Each row is a point. The ring and each string are closed loops that go straight from each point to the next, and from the last back to the first. Before rounding, they use only three directions, however many columns there are. Count how often each string passes through the ring. Passing back the other way cancels.

Ring (10 x 4):
[[ 51  -4   7  18]
 [ 42  18   6  13]
 [ 18  30   8   5]
 [ -2  26  10   1]
 [-21   7  13  -1]
 [-27 -25  16   2]
 [-20 -43  16   6]
 [ -1 -55  14  13]
 [ 31 -48  10  19]
 [ 47 -28   8  20]]
String, 8 rows:
[[ 69   6   1  21]
 [ 61  -1 -10  23]
 [ 69 -12  19  21]
 [ 51 -17  37  13]
 [ 24 -13  12  12]
 [ 31  -7  -5  16]
 [ 36  -8  21  12]
 [ 61   2  21  16]]
Times through: 0
String, 14 rows:
[[ 33 -65 -11  27]
 [ 45 -70  17  25]
 [ 41 -54  33  18]
 [ 20 -24  16  12]
 [ 19 -28  -1  16]
 [ 24 -45  -9  22]
 [ 30 -68  -5  26]
 [ 15 -37 -11  19]
 [ 16 -32  10  14]
 [ 22 -39  34  11]
 [ 26 -65  33  16]
 [ 26 -76  12  22]
 [ 19 -54 -14  23]
 [ 19 -42 -13  21]]
Times through: 0

Ring:
[[ 54  22 -13 -13  10   5   4  10 -10]
 [ 36  60 -17 -12   8   6   4   8 -12]
 [-12  81 -17 -19   3   5  -2   4 -19]
 [-50  58 -14 -29  -2   2 -10   1 -25]
 [-68   6 -14 -38  -3  -3 -18   0 -29]
 [-57 -48 -13 -42  -2  -5 -21   2 -28]
 [-19 -81  -8 -38   2  -5 -18   6 -22]
 [ 22 -76  -4 -29   6  -3 -12   9 -15]
 [ 48 -44  -6 -21   9   1  -4  10 -11]]
String, 12 rows:
[[ 87 -26   5  -9  12   4   2  13  -2]
 [ 63  24 -57 -18  17   5  11   9 -16]
 [ 18  30 -46 -24  10   3   2   6 -21]
 [ -1  29 -14 -23   4   3  -5   5 -18]
 [ -9  12 -25 -28   5   1  -6   5 -22]
 [-34  36  21 -22  -4   1 -14   3 -17]
 [-85  24  15 -35  -9  -2 -23  -1 -26]
 [-95 -39 -10 -48  -6  -7 -26  -1 -33]
 [-63 -89 -57 -56   4  -9 -20   1 -38]
 [-10 -33 -44 -37   8  -2  -8   5 -26]
 [  3 -31  30 -22  -1  -1 -15   7 -11]
 [ 52 -65  41 -15   4   0 -11  12  -2]]
Times through: 2
String, 7 rows:
[[-33  58  31 -18  -6   3 -13   3 -15]
 [-48 114  -1 -19  -4   5  -7   1 -21]
 [-27 103 -41 -23   4   5   1   2 -26]
 [-11  48 -66 -31  10   3   2   3 -29]
 [-10  30 -25 -26   4   2  -5   4 -22]
 [-23  55 -70 -33   9   2   1   2 -31]
 [-16  22 -22 -28   3   1  -7   4 -22]]
Times through: 1

Ring:
[[ 73  35   2  -1  18 -22   5  12  23  21  10   6  12  19]
 [ 27  70  22   4  14  -1   1   6   7  19  13  -7   7  15]
 [-40  59  29  -1  15  18  -4  -1 -14  10   8 -15  -4   6]
 [-78  16  26 -10  19  21  -7  -5 -25   1  -2 -16 -12  -2]
 [-55 -44   9 -20  26   3  -4  -1 -17  -3 -11  -5 -13  -3]
 [-11 -56  -7 -21  28 -13   0   4  -3   1 -10   5  -7   1]
 [ 65 -17 -16 -12  25 -29   5  12  21  14   1  13   7  14]]
String, 9 rows:
[[-21 -38  64 -10  20  -7   3   2  -8   2 -12 -18  -7   4]
 [-37 -78  33 -21  27  -9   1   1 -12  -4 -18  -8 -12  -2]
 [-51 -80 -19 -28  32  -5  -4   0 -15  -6 -16   6 -14  -6]
 [-56 -47 -49 -28  32   3  -7  -1 -16  -3  -8  13 -13  -6]
 [-29 -13   6 -14  23   1  -2   1  -9   4  -4  -3  -7   2]
 [-30 -13  56  -8  19   0   1   1 -10   4  -7 -18  -7   4]
 [-64 -32  79 -10  18   8  -1  -3 -22  -2 -14 -28 -13  -1]
 [-37 -22  59  -9  19   1   0   0 -13   2  -9 -19  -8   3]
 [-11  -1  11 -11  22  -3  -1   3  -4   7  -1  -3  -3   5]]
Times through: 1
String (22 x 14):
[[ 91  -3 -54 -13  27 -34   5  14  30  19   7  27  12  16]
 [ 34   3 -44 -14  26 -16   0   8  12  13   5  18   4   9]
 [ 22   3   6  -9  21 -12   2   6   7  11   1   1   2  10]
 [ 38  -2  40  -4  19 -18   6   8  11  13  -1  -7   4  13]
 [ 94 -12  22  -4  21 -37  10  14  30  18   1   4  12  20]
 [118  -9 -17  -7  24 -44  10  17  38  21   5  18  16  21]
 [ 93   3 -51 -12  26 -34   5  14  31  19   8  26  13  17]
 [ 94  12 -68 -12  27 -32   4  14  31  20  11  30  13  17]
 [121  22 -43  -6  23 -39   7  17  39  25  12  25  18  22]
 [ 83  28 -68 -11  25 -26   2  13  28  21  14  28  13  16]
 [ 29  18 -17  -9  22 -12   1   7  10  14   6   8   4  11]
 [ 39  19  27  -3  18 -15   4   8  12  15   4  -4   6  14]
 [ 68  29  47   3  15 -22   8  11  21  20   6  -8  11  20]
 [106  49  21   5  15 -30   9  15  33  26  13   2  18  25]
 [101  51 -17   0  18 -28   6  15  32  26  15  13  17  23]
 [119  53  -4   3  17 -33   9  16  38  28  16  11  20  26]
 [ 84  41 -57  -7  23 -24   3  13  28  22  15  24  14  18]
 [ 40  23 -42 -11  24 -14   0   8  14  15   9  16   6  11]
 [ 15  10  19  -6  20  -9   2   6   4  11   2  -4   1  10]
 [ 53  11  32  -2  18 -20   6  10  16  16   3  -4   7  16]
 [100   7  15  -2  20 -36  10  15  31  21   5   6  14  21]
 [117   0 -15  -6  23 -42  10  17  38  22   6  17  16  22]]
Times through: 3

Ring (6 x 14):
[[ 77  -7   4 -13 -23   7 -36  -9  46  -3   5  -1  17  -1]
 [ 29  56  16 -28   3 -17 -18  -5  32  -5 -26  12  12  -9]
 [-25  38  17 -25  -4 -26   2   8   7 -13 -39  21   2 -11]
 [-49 -58   0  -4 -40 -10  10  18 -12 -20 -20  18  -6  -4]
 [ -4 -96   9   6 -62   1  -7  18  -3 -22   0   6  -4  -2]
 [ 70 -58  11   0 -48  10 -34   1  33 -11  14  -5  11   0]]
String, 16 rows:
[[ -36   -3   52  -13  -34  -36    3   27  -16  -29  -40   17  -10  -16]
 [   3  -10   33  -12  -32  -19  -10   14    5  -20  -22   10   -1  -10]
 [ -10  -14   -6  -14  -20   -6   -4    4   13  -10  -18   15    5   -3]
 [ -52    3  -25  -21   -4  -11   13    3    4   -7  -31   26    4   -2]
 [ -90   26   -3  -26    0  -30   26   14  -15  -15  -52   34   -5  -10]
 [ -89   13   -1  -22   -6  -29   26   16  -17  -17  -49   32   -7   -9]
 [ -68  -16  -27  -17  -11  -10   19    7   -4  -10  -30   27    0   -1]
 [ -57  -31  -32  -13  -16   -4   15    5    0   -9  -23   24    2    1]
 [ -85  -50  -24   -9  -27  -10   24   15  -17  -16  -29   28   -6   -1]
 [ -68  -58   15   -4  -44  -20   17   27  -25  -27  -29   21  -12   -8]
 [ -29  -46   40   -4  -49  -23    1   27  -16  -29  -25   13  -10  -12]
 [ -13  -39   27   -6  -42  -16   -4   19   -4  -23  -19   11   -4   -9]
 [ -15  -38  -14   -9  -27   -1   -1    5   10  -10  -12   15    4    0]
 [ -56  -54  -40   -8  -24    3   15    5   -1   -9  -16   23    2    4]
 [-102  -54  -27   -9  -27  -11   31   18  -24  -17  -32   31   -8   -1]
 [ -80  -24   14  -12  -29  -27   21   24  -25  -24  -40   26  -11  -10]]
Times through: 2
String, 13 rows:
[[ 46 -16 -17 -13 -19  10 -23 -10  39  -1   2   5  16   2]
 [ 51  -2  26 -13 -27  -8 -27   2  29 -12  -8   2   9  -7]
 [ 85  30  49 -18 -22 -15 -41   0  40 -12 -10  -3  12 -11]
 [ 99  53  14 -25   0  -2 -44 -17  61   3  -4  -1  23  -5]
 [ 77  35 -30 -25   8  13 -34 -26  64  12   2   5  27   4]
 [ 30 -10 -21 -15 -14   7 -17  -9  35  -1  -4   9  15   2]
 [ 29 -15  18 -11 -30  -8 -19   5  20 -13 -10   6   6  -6]
 [ 59 -12  38  -9 -37 -10 -31   7  26 -16  -6  -1   7  -8]
 [103 -24  46  -5 -47  -2 -47   3  39 -15   9 -11  11  -7]
 [121 -51  11   0 -47  19 -52  -9  54  -5  27 -14  19   2]
 [ 69 -52 -38  -5 -28  28 -31 -16  50   4  22  -1  21   9]
 [ 39 -31  -9  -9 -28   7 -21  -4  31  -6   1   5  12   1]
 [ 31 -20  14 -10 -31  -5 -20   4  22 -12  -8   5   7  -5]]
Times through: 2

Ring (8 x 14):
[[ 58 -16 -20   0 -11  -6   2 -13 -14  17  -9 -23  -8  -9]
 [ 22  10 -11  -8 -20  -2 -24   2  12   8  -7 -22  15  -1]
 [-12  17 -13 -12 -18   2 -31   8  24   0   2 -11  27   0]
 [-66  11 -18 -14  -3   8 -22  10  30 -14  23  14  38  -5]
 [-73 -11 -13  -9  17   8   2   4  15 -22  31  23  30 -12]
 [-47 -31 -12  -3  26   5  22  -6  -4 -18  29  19  13 -17]
 [ 13 -44 -24   3  20  -1  34 -19 -26   2  17   6 -10 -21]
 [ 49 -37 -29   4   5  -5  25 -21 -29  15   4  -8 -17 -18]]
String (29 x 14):
[[ -29  -12   -6   -6    9    3    1    0    6  -12   15    3   18   -9]
 [ -37   -8    9   -7   12    3   -3    5   12  -20   13   -1   24   -6]
 [ -72    3   27  -10   16    5  -13   16   27  -36   16    2   41   -2]
 [-105    9  -29  -17    5   12  -19   12   36  -21   39   33   46   -9]
 [ -98    9  -58  -18   -4   14  -19    6   33   -7   45   42   41  -13]
 [ -87    8  -60  -17   -6   12  -19    4   30   -3   41   38   37  -13]
 [-106   19  -47  -20   -7   14  -29   12   42  -12   41   37   49   -8]
 [-100   23  -10  -19   -2   11  -34   19   45  -25   29   19   53   -2]
 [ -95   14  -50  -19   -6   13  -24    9   36   -8   40   36   43  -10]
 [ -70    3  -50  -14   -4   10  -13    2   23   -3   35   31   32  -12]
 [ -21   -9  -12   -6    4    2   -3   -1    7   -7   13    1   17   -9]
 [ -58    2   22   -9   12    4  -13   13   24  -30   13   -1   36   -2]
 [ -91    2   12  -12   18    8  -11   15   29  -35   26   15   43   -5]
 [-121   -8  -51  -15   16   15    0    3   25  -19   56   54   39  -18]
 [-105  -17  -54  -12   19   14    9   -2   15  -15   54   53   31  -21]
 [ -95  -24  -19   -8   30   10   16    1   10  -28   44   38   29  -18]
 [ -44  -21   31   -3   28    2   11    5    5  -34   13   -2   22   -8]
 [ -21  -18    7   -3   15    1    7   -1    1  -17   11   -3   15   -9]
 [ -31  -26  -26   -4   15    4   16   -8   -4   -7   25   17   10  -17]
 [ -43  -38  -41   -3   23    6   29  -14  -11   -6   37   31    6  -23]
 [ -54  -54  -39    1   39    7   47  -18  -21  -13   46   41    1  -29]
 [ -23  -36   28    2   34    0   26   -3  -10  -29   12   -3    9  -13]
 [ -16  -25   12   -1   21    0   15   -3   -5  -19   11   -4   11  -11]
 [ -23  -31   30    1   32    0   21   -1   -7  -30   10   -6   12  -11]
 [ -56  -45   -9    0   40    5   37  -10  -13  -24   36   27    9  -22]
 [ -70  -42  -38   -3   33    9   34  -12   -9  -16   47   42   12  -26]
 [ -77  -34  -26   -5   32    9   26   -6   -1  -21   43   37   18  -22]
 [ -88  -27    2   -6   36    8   19    3    8  -35   38   28   28  -16]
 [ -28  -12   27   -4   17    0    1    6    8  -26    6  -10   22   -5]]
Times through: 0

Ring:
[[-11  -3  -7 -12  14 -38   7  14 -22  11   7 -20  -5   1]
 [-20   9  10  -5  59   5  -5 -11 -25 -14 -14  -1 -10 -10]
 [-23  26  33   9  73  28 -11 -18 -23 -26 -18  15   9 -13]
 [-21  44  51  29  51  33  -7 -12 -13 -25  -3  29  45 -10]
 [ -7  31  15  23 -26  -1  21   3   6   2  21  19  48  -2]
 [ -1  13 -11  10 -57 -35  32  17   8  21  32   0  35   4]
 [ -1   1 -16  -2 -49 -59  26  30  -4  30  33 -18  22  10]]
String (22 x 14):
[[-18  31  41  19  42   4  -7   4 -20 -11   4  10  36  -2]
 [-20  36  48  23  49  13  -9   1 -20 -15   2  15  41  -4]
 [-25  59  84  44  74  36 -22  -2 -23 -29   0  32  69  -5]
 [-23  69  94  55  59  39 -18   2 -16 -28   9  40  90  -3]
 [-17  54  71  45  24   7  -7  16 -13  -9  22  24  82   4]
 [-12  24  19  15   4  -6   9   5  -8  -1  12   9  33  -2]
 [ -8  15 -11   6 -17   4  26 -13   6  -2   6  15  13 -10]
 [ -1  25  -8  20 -60  -3  38  -3  21   8  25  23  43  -5]
 [ -2  34  20  31 -54 -22  26  21  10  16  39  15  70   7]
 [ -8  32  31  27 -20 -23  12  23  -5  11  30   8  61   7]
 [ -9  32  31  26 -13 -18  10  20  -6   8  27   9  58   6]
 [ -8  44  41  38 -24  -9  13  19   1   6  32  20  77   6]
 [ -9  44  27  35 -20  22  21  -8  12  -9  17  36  60  -7]
 [-13  34  18  22   5  30  16 -19   6 -16   2  31  34 -13]
 [-15  29  14  16  20  31  12 -23   0 -19  -5  27  21 -15]
 [-25  56  70  38  74  54 -15 -19 -16 -37 -10  40  53 -13]
 [-25  42  47  23  79  55 -11 -30 -16 -39 -21  34  25 -18]
 [-19  22  12   5  49  34   3 -28 -10 -25 -18  21   0 -18]
 [-15  16   4   2  29  15   9 -18  -9 -14  -9  12   2 -13]
 [-22  19  11   0  70  43  -1 -37 -15 -33 -28  21 -13 -22]
 [-29  33  48  13 104  46 -21 -26 -30 -39 -28  22   9 -17]
 [-28  41  65  23  98  34 -26 -10 -33 -32 -16  20  32 -10]]
Times through: 1

Ring (9 x 14):
[[ 29  15   7  -4 -16   1   6   4 -59 -14   2  -5 -14  19]
 [  0  13   6 -15 -21   2  17 -19 -35  -6   2  11  -2  17]
 [-30   5   3 -24 -14  -3  18 -32  10  -2   0  24   1  14]
 [-24  -1  -3 -12 -13  -3  13 -29  15   0   6  24   0   7]
 [  5  -4  -7   9 -11  -1   2 -10  -1  -3  14  13  -9   1]
 [ 21  -8  -4   9   8  -9 -15  16   5 -16   6  -1 -25   6]
 [ 20  -7   4  -7  28 -19 -27  35  21 -30  -9 -10 -39  17]
 [ 23  -2   9 -13  27 -19 -25  37   6 -33 -14 -14 -40  23]
 [ 34  10   9  -6   2  -7  -8  23 -41 -24  -5 -12 -27  22]]
String (27 x 14):
[[-12  -3   2 -16   4 -10  -1  -6  22 -12  -3  12 -15  13]
 [ 11   1  -2   3  -9  -2   2  -4 -14  -8   8   7 -12   8]
 [ 33  -2 -13  32 -26   8   4  -7 -40   2  27   6  -6  -7]
 [ 36 -10 -16  37 -14   4  -7   4 -20  -2  27   3 -14 -10]
 [  6 -10  -3   0  15 -13 -16  13  27 -17   1   3 -26   8]
 [ -3  -9   3 -13  23 -18 -18  16  39 -22  -8   3 -30  14]
 [ 10 -15   2  -8  39 -24 -34  37  50 -31 -11  -7 -43  14]
 [ 32 -13   2   2  39 -23 -39  51  29 -35  -9 -17 -49  14]
 [ 37  -1   1   9   7  -8 -16  27 -22 -21   3 -11 -30  12]
 [ 16   0   3  -5   7  -9  -9  14  -7 -19  -2  -2 -24  15]
 [  2  -4  10 -24  30 -22 -21  27  31 -31 -18  -5 -37  24]
 [ 16  -3  15 -28  44 -28 -33  49  27 -43 -27 -18 -50  31]
 [ 47   7  10  -3  14 -11 -20  41 -40 -32  -8 -22 -38  24]
 [ 43  10   5   5  -5  -2  -6  21 -54 -20   2 -13 -23  17]
 [ 58  17   8   7 -13   2  -2  25 -86 -21   3 -19 -23  21]
 [ 30  16  12 -13  -5  -4   0  15 -53 -22  -7 -10 -21  26]
 [  1   8  10 -24   4 -10   0   4  -8 -20 -11   2 -19  24]
 [ -7   3   8 -23   6 -11  -1   0   7 -18  -9   6 -18  21]
 [ -6  15  10 -26 -14  -2  16 -15 -28 -11  -6  10  -6  23]
 [  1  19   6 -14 -34   8  27 -29 -55  -1   6  13   6  17]
 [  5  16   2  -5 -37  10  26 -30 -56   2  11  15   7  12]
 [  9   8   0  -2 -22   3  13 -15 -34  -4   9  10  -4  10]
 [-18   3   4 -22  -4  -7   8 -16  11  -9  -3  16  -9  16]
 [ -3   2   2 -11  -5  -5   4  -8  -3 -10   1  10 -12  13]
 [  5   6  -4   4 -28   6  17 -24 -31   2  15  15   2   5]
 [-45  -3  -4 -19 -17  -3  20 -45  35   6   7  35   7   5]
 [-42  -7  -2 -22  -2  -9   9 -30  50  -2   1  30  -3   8]]
Times through: 0
String:
[[  41   -2   -9   28  -14    3   -5    9  -37   -6   20   -2  -16   -2]
 [  41  -11  -10   28    6   -6  -21   26   -7  -15   15   -7  -29   -2]
 [  36  -10   -5   17   14  -11  -24   31    1  -21    6   -9  -34    5]
 [  40   -6   -3   15   10   -9  -21   30  -13  -21    6  -11  -32    7]
 [  27  -13    4   -3   41  -25  -39   50   34  -36  -12  -16  -50   17]
 [  -2  -15   12  -31   61  -37  -43   50   76  -44  -30  -12  -56   28]
 [  -1   -6    9  -24   33  -24  -23   27   39  -31  -18   -4  -38   23]
 [  14    2    3   -6    2   -8   -6    9   -9  -17   -1    0  -21   15]
 [  41    5    3    7    1   -5  -11   25  -39  -21    2  -12  -27   15]
 [  42    5   10   -5   17  -13  -21   41  -28  -32  -10  -20  -39   24]
 [  37    7   14  -14   21  -16  -21   42  -25  -35  -16  -21  -40   29]
 [  20    7   14  -22   19  -16  -15   30  -12  -32  -17  -13  -34   29]
 [  10    6   11  -21   10  -13   -7   15   -8  -24  -12   -4  -26   25]
 [  40   18   10   -5  -13    0    3   14  -73  -19   -2  -12  -19   24]
 [  60   25    5   15  -39   15   16    3 -121   -8   14  -12   -6   16]
 [  52   25    3   15  -45   17   22   -7 -119   -3   17   -6    0   13]
 [  21   23    7   -6  -36   10   24  -17  -81   -4    7    4    2   19]
 [ -19   13   11  -33  -12   -4   18  -21  -13  -10   -9   15   -4   24]
 [ -15    4    7  -25    0   -9    5  -10    8  -13   -7   12  -12   19]
 [   3    7    2   -9  -15   -1   10  -12  -22   -7    4   10   -7   13]
 [   6   11   -1    0  -32    8   21  -25  -45    2   13   14    4    9]
 [ -39    7    3  -27  -23    0   27  -45    7    4    2   31   10   13]
 [ -85   -1    7  -56   -2  -13   24  -54   76    0  -13   45    7   19]
 [ -44   -2    4  -33    0  -11   11  -28   45   -6   -7   27   -4   15]
 [ -25   -1    2  -21   -2   -9    6  -18   26   -8   -2   19   -8   13]
 [ -38   -5   -1  -22   -4   -8   10  -29   42   -3    0   27   -3    9]
 [ -25   -6  -10    0  -21    2   17  -38   20    8   17   31    6   -3]
 [  -4   -6  -14   16  -26    6   13  -30   -1    9   24   24    4   -8]
 [ -12   -8   -5   -4    0   -8   -1  -11   27   -6    6   16  -12    5]
 [ -11   -6    1  -14   10  -13   -7    0   32  -14   -3   11  -19   12]
 [  14    0   -1    2   -4   -4   -2    2  -11  -11    6    4  -16    9]]
Times through: 3

Ring:
[[-21 -25  19  22  43   4  20 -42  21  28  29   1 -11   8]
 [ -4 -35  33  -7  24  -3 -20 -18  11  10  11   5  12   4]
 [ 13 -29  23 -26   9  -7 -38  16  -5   2 -11   0  23  -3]
 [ 27 -12  -8 -40  -2 -10 -46  61 -29   0 -40 -14  28 -11]
 [ 19  -4 -39 -30   8  -7 -41  71 -37   4 -45 -27  27  -9]
 [ -2  -3 -54  -6  29  -1 -22  48 -28  13 -30 -33  19  -1]
 [-18   0 -58  19  47   5   8  20 -15  27 -11 -33   1   4]
 [-27   5 -43  42  55   8  48 -15   2  45  14 -23 -26   5]
 [-27  -1 -24  42  54   8  52 -30  11  45  23 -15 -30   5]]
String (29 x 14):
[[  6 -20  32  -3  17  -4   7 -13   8  22  10   7  -7  -4]
 [ 17 -22  42 -18   5  -7  -7  -1   4  15   2  10   0  -8]
 [ -1 -52  56 -21  18  -5 -47 -22  15  -4  12  12  29   7]
 [-13 -61  49 -17  29  -3 -60 -29  18  -9  16   7  40  15]
 [-17 -42  15  -3  37   0 -37 -17   9   3   9  -5  27  13]
 [ -9 -47  31 -13  28  -2 -45 -16  10  -1   8   1  30  11]
 [ -6 -19  -6   0  30  -1 -12   5  -3  15  -3 -12  10   3]
 [ 16  -5   4 -12   9  -6   3  23 -11  22 -12  -5  -4 -11]
 [  7 -14  14  -6  16  -4   2   4  -1  21  -1  -1  -3  -5]
 [ -4 -14  -6   3  29  -1  -1   4  -3  20  -1 -11   2   0]
 [-30 -48  34  16  49   4 -13 -56  29  13  35   4  11  18]
 [-35 -35  34  37  55   7  31 -76  38  33  50   8 -18  15]
 [-22   7  -4  51  49   7  86 -48  20  59  37  -3 -55  -1]
 [ -7  25 -35  40  39   5  84  -6  -2  60  11 -16 -53 -10]
 [-12  -8 -20  15  38   2  13  -1  -2  27   2 -16  -6   2]
 [-31 -24 -13  25  54   6   4 -28  11  23  19 -15   2  14]
 [-43  -6 -41  53  70  12  46 -37  12  43  27 -24 -23  14]
 [-31  26 -74  59  63  11  80  -7  -5  61  11 -34 -46   1]
 [ -7  35 -74  37  41   5  72  26 -20  57 -10 -33 -43 -11]
 [ -3  16 -48  19  33   2  37  24 -16  40 -11 -25 -22  -7]
 [-27 -18 -24  23  52   6   5 -16   5  24  11 -19   2  11]
 [-14 -10 -23  14  39   3   7   1  -3  25   1 -18  -1   4]
 [-10  25 -55  36  41   5  67  11 -11  53  -1 -26 -40  -8]
 [-16  44 -65  61  51   9 117  -5  -6  76  12 -26 -73 -11]
 [-44  -9 -16  60  70  12  64 -62  26  50  44 -11 -36  13]
 [-40 -37  10  32  61   8   6 -57  27  23  37  -5   1  20]
 [-32 -38  14  22  53   5  -5 -46  22  18  30  -4   7  17]
 [-37 -49  40  26  55   6  -1 -74  37  18  47   8   3  21]
 [-19 -43  60  16  37   2  10 -67  36  22  44  18  -7  10]]
Times through: 1
